Rows are points. Before rounding, the points of a table are all equally far from one centre. They may lie mostly on one side of it. Where is the centre, to within rounding?

Points (5 x 2):
[[-1.4 -6.5]
 [-1.5  1.9]
 [ 0.5 -8.2]
 [ 2.6  4.4]
 [-2.2 -5.3]]
Centre: [ 3.9 -2.3]

Points (10 x 4):
[[-1.0  1.8 -1.9  1.9]
 [-3.3  1.4 -2.3 -9.6]
 [ 2.2  3.8 -3.2  1.7]
 [-3.6  3.5 -5.7 -8.1]
 [ 0.8  0.6 -7.0 -8.6]
 [-0.9  1.9 -3.9  1.8]
 [-1.0 -3.8 -1.4 -3.0]
 [-1.9 -2.3  0.9 -6.4]
 [-3.6 -1.7 -5.5 -4.1]
 [ 2.7  2.0 -6.7 -8.6]]
Centre: [ 0.4  2.4 -2.4 -4.4]

Points, 14 rows:
[[-4.7  7.5  3.1 -3.7  2.8  3.4  1.2 -1.9]
 [-6.0  0.4 -1.2  4.1 -5.6  0.7  3.7 -2.2]
 [-0.3  5.3 -1.2  5.8 -1.0  5.6 -3.3  5.2]
 [-6.0  6.9 -0.6  4.5 -2.3 -1.7 -0.1 -2.1]
 [-4.5  7.5 -2.6 -2.3  0.2 -2.4  1.6  4.3]
 [-8.7  5.8  4.4  5.2 -0.5  1.1  3.9  0.7]
 [-3.4 -0.6 -2.4  0.8  0.9 -1.6 -5.4  2.2]
 [-9.2 -1.3 -1.7  5.8 -0.3 -2.6  2.7  2.0]
 [-6.0  2.0 -0.1  7.9  0.4 -0.7  6.9  3.9]
 [-7.9  7.8  1.1  2.5  3.3  4.0  8.5  2.9]
 [-7.6  1.6  1.3  0.2  4.5  6.6 -5.3  5.0]
 [ 0.1  2.4  2.1 -1.5 -0.6 -1.2 -1.2  1.5]
 [-8.8  4.2 -6.4  4.7  2.9  6.8 -3.9 -1.9]
 [-6.9  3.2  2.8  2.0  2.3  0.5  0.4 -6.0]]
Centre: [-5.0  2.4 -2.0  1.9  2.0  4.0  1.8  1.5]

Points:
[[ 2.4 -4.0  3.6 -3.1  2.4  6.1  0.0  8.5 -3.2  1.9  0.1]
 [-1.1 -0.4 -2.7 -2.2  0.8  2.7 -2.3  9.0  3.6  4.9  0.5]
 [-0.8  0.0  3.4 -2.1 -0.5  4.1  3.5  6.9  1.0  5.3 -2.5]
 [ 0.5 -1.1 -2.0 -5.0 -0.7  6.5  2.3  8.3 -0.9  5.7  2.9]
 [ 2.4 -1.6  0.1 -3.6 -0.8  2.1 -3.1  9.7 -3.7  4.5  6.6]
 [ 3.4 -1.6 -3.2 -1.8  0.3  2.2 -1.0 10.2  1.8  5.7  5.1]
 [ 3.5 -0.2  0.4  0.1  3.8  3.0 -2.5  9.3 -0.2 10.7  1.7]
 [ 0.6  1.2  1.3 -4.6  2.4  7.0  3.7  4.5 -0.7  2.6  0.1]
 [ 1.5 -0.4 -4.9 -3.6  5.9  3.5 -5.8  7.0 -1.9  4.1  1.3]
 [ 2.6 -2.0  2.1 -0.1  2.6  6.7  1.9  7.1  1.7  7.0  0.3]
 [ 1.4 -1.9  1.0 -2.4  0.0  6.8  2.0  6.9 -4.8  6.2  5.2]
 [ 0.2 -2.4 -5.4 -5.2  4.4  6.8  0.4  6.7 -2.0  4.9  1.2]
 [ 5.2  0.3  0.1 -2.8  4.3  5.8  2.6  4.4  1.5  5.8  4.9]
 [ 2.4 -2.5 -2.9 -3.8  5.5  4.0  2.0 10.9  0.8  6.4  0.8]
 [ 5.2 -1.2 -3.7 -4.9 -0.1  5.9 -1.2  7.7 -2.4  7.6  2.2]]
Centre: [ 1.8 -1.8 -0.5 -2.5  2.6 -0.6  0.4  4.2 -2.6  5.3  0.8]

Points, 20 rows:
[[  5.7   6.1   8.3  -5.3   1.1  -5.4  -1.1   0.8   3.1  -0.1  -2.4   5.6
    4.0   4.0]
 [ -3.2  -1.6  11.1  -1.9  -8.1  -0.4  -1.2   1.3  -2.0  -8.8  -0.1   5.0
    1.6   5.9]
 [  0.3  -3.2   7.5  -3.5  -2.8  -0.6  -1.4   6.6   2.5   0.0  -2.9   1.9
   -4.1   6.6]
 [  2.2   0.2   4.3  -5.2  -8.5  -4.2   1.0  -1.4  -0.9   4.0   2.9   2.6
   -0.3   5.8]
 [ -1.2   4.3   5.8  -6.3  -7.6  -3.4  -1.0   6.0   0.7  -0.2   1.1  -4.9
   -0.2   2.3]
 [ -1.5  -1.5   7.6   0.0  -7.0   2.6   0.8   7.1   2.7   1.5   3.3  -1.8
   -0.6   4.4]
 [ -0.9  -1.2   4.6  -5.1  -7.9   3.5   3.7   1.6  -0.6  -3.2   2.9   1.5
   -1.3   9.4]
 [  2.2   1.1   8.3  -7.6  -3.4  -3.7  -0.3  -0.5   3.7   4.4   0.5   0.4
   -2.5   6.4]
 [  1.4  -1.8   3.2  -5.8  -4.2  -1.7  -3.3   5.8   3.0   0.9  -2.0  -2.3
    0.7   5.3]
 [  2.9  -0.2   4.0  -5.6  -5.6  -0.3  -1.7  -0.4   0.7   5.0   2.8  -1.3
    3.6   3.5]
 [ -1.3   2.1   6.3  -6.2  -5.1  -2.6   3.0   2.8  -1.2  -0.8  -5.6  -3.8
   -2.1   6.7]
 [ -1.5  -0.3   7.4  -4.2  -4.7  -0.1   1.4   6.3   0.4   2.3   0.7   0.8
   -6.2   3.6]
 [ -4.6   1.7   5.1  -6.4  -6.6   3.4  -2.5   1.5  -0.3   1.6  -2.6   3.2
    0.6   9.2]
 [  5.5   3.5   5.3  -3.4  -4.1   2.1   3.9   6.3   2.6   0.5  -0.9  -1.4
    2.5   2.4]
 [ -1.1   6.6   9.4  -4.5  -6.6  -5.1   3.3   4.8   2.8  -0.5  -1.9   3.4
    0.7  11.3]
 [  4.3   0.7   6.9  -2.3  -4.3  -3.0   2.5   8.7   1.6   0.0   2.1   2.7
   -2.4   0.9]
 [ -2.6  -0.6   5.7  -2.2 -10.5  -2.2  -3.3  -0.5  -2.4  -4.4   1.9   7.4
    1.7   2.2]
 [  1.8  -1.1   7.8  -1.9  -8.9  -1.9   2.8   1.8  -0.8   1.8   2.5   2.0
   -4.3   4.5]
 [ -4.2  -0.7   8.3  -8.3  -4.8  -5.4  -1.4   0.1  -0.5  -0.7  -0.7  -3.4
   -2.7   5.5]
 [  3.0   1.4   7.4  -7.3  -7.3   1.2   0.5   2.6  -1.1  -1.1  -3.5   0.2
   -1.8   4.4]]
Centre: [-2.6  2.4  6.3 -2.1 -1.9 -2.1  1.3  1.1  1.4 -2.3  1.1  2.4  2.5  3.9]
